Every row gives one point. Each copy is the shape, with its points in the same order, turned, moved and blurred by noise. Is it also mirrored, or only turned?

Shape, 7 rows:
[[ 0.0 -1.5 -2.1]
 [-4.5  3.6  1.8]
 [10.3  1.0  0.2]
 [-2.2  2.9 -1.7]
 [-3.9 -3.0 -2.0]
 [-1.9 -1.6 -2.2]
 [-4.6 -2.5  0.4]]
Copy 1:
[[-2.6 -1.9 -0.2]
 [-2.1  6.1  1.5]
 [ 5.8 -4.5 -6.2]
 [-3.5  3.2 -1.5]
 [-5.4 -1.2  2.8]
 [-4.1 -1.1  1.1]
 [-4.2  1.3  4.2]]
Copy 1 is: only turned
Copy 2, 7 rows:
[[ 1.3  3.8  1.1]
 [-2.4  0.2 -4.6]
 [11.3 -0.9  2.3]
 [ 0.3  3.6 -3.5]
 [-2.6  4.4  1.6]
 [-0.5  4.7  0.7]
 [-3.8  2.0  0.6]]
Copy 2 is: mirrored
Copy 3 (7 x 3):
[[ 0.0 -2.3 -0.7]
 [-6.7  2.0 -0.6]
 [ 8.3  4.7 -2.2]
 [-3.7  0.2 -3.4]
 [-2.9 -4.6  0.7]
 [-1.6 -3.2 -0.7]
 [-4.4 -3.0  2.3]]
Copy 3 is: only turned

Shape:
[[  5.2  -1.4   3.4  -1.8   4.8  -0.9]
 [ -0.4   2.4  -8.0   4.3   4.7  -1.2]
 [  2.7  -0.6  -3.2  -2.1   3.4   1.6]
 [ -0.4  -4.4   2.2  -2.1 -10.3  -0.7]
 [  0.8   4.2   0.8  -2.2  -0.5   2.8]
 [  0.3   0.3   1.5  -1.9   3.8  -1.4]
 [  1.8   0.4   0.9   1.9   3.8   1.0]
 [  1.8   2.1   4.5   1.1  -4.8   7.8]
 [  6.0   1.7   1.4   2.5  -5.0  -0.5]]
Copy 1, 9 rows:
[[ 1.3 -1.4 -0.7  0.8 -5.2 -5.6]
 [ 1.5  0.1 -8.0  3.2  6.4 -1.4]
 [ 2.4 -4.1 -2.8 -0.4  0.8 -2.3]
 [-4.0 -0.5 10.5 -1.0  2.0  1.5]
 [ 3.0  0.8 -0.4 -3.8 -0.6  1.8]
 [-1.2 -0.3 -2.7 -1.2 -2.3 -3.0]
 [ 1.2 -0.1 -3.1  2.3 -2.0 -0.9]
 [ 4.3  0.6  4.4 -0.2 -3.4  7.1]
 [ 4.1  3.4  5.4  2.1  0.9 -0.9]]
Copy 1 is: mirrored
Copy 2:
[[ 6.7 -0.5  0.4 -1.7 -2.8  3.2]
 [ 5.9  5.6 -4.6  2.7  2.4 -7.0]
 [ 3.3  0.4 -3.6 -2.2 -1.1 -0.9]
 [-8.0  0.2  6.4 -2.4 -1.7 -1.3]
 [-0.6  5.0 -2.5 -2.5 -0.7  3.4]
 [ 3.7  1.0 -0.5  0.8  0.8  3.2]
 [ 4.5  2.7 -1.1  1.1 -2.3  0.1]
 [-4.9  6.8 -1.3 -1.4 -7.9  4.0]
 [ 1.1  6.5  4.3 -4.8 -4.4 -1.7]]
Copy 2 is: only turned
Copy 3:
[[-2.6 -4.2 -2.7 -5.2 -5.3 -3.3]
 [-3.3  9.6 -2.0 -1.1  0.8 -3.8]
 [ 0.4  1.1 -5.0 -3.5 -1.7 -1.0]
 [ 3.5 -5.1  0.9  6.0 -1.3  5.9]
 [-3.5 -0.7  1.1 -4.6 -0.2  4.0]
 [-1.5 -1.6  1.2 -4.6 -2.1 -2.7]
 [-4.0 -1.0 -2.2 -2.8  0.3 -2.4]
 [-6.1 -4.5 -1.4 -1.1  2.3  7.7]
 [-6.0 -0.2 -0.7  3.9 -3.7  3.3]]
Copy 3 is: mirrored
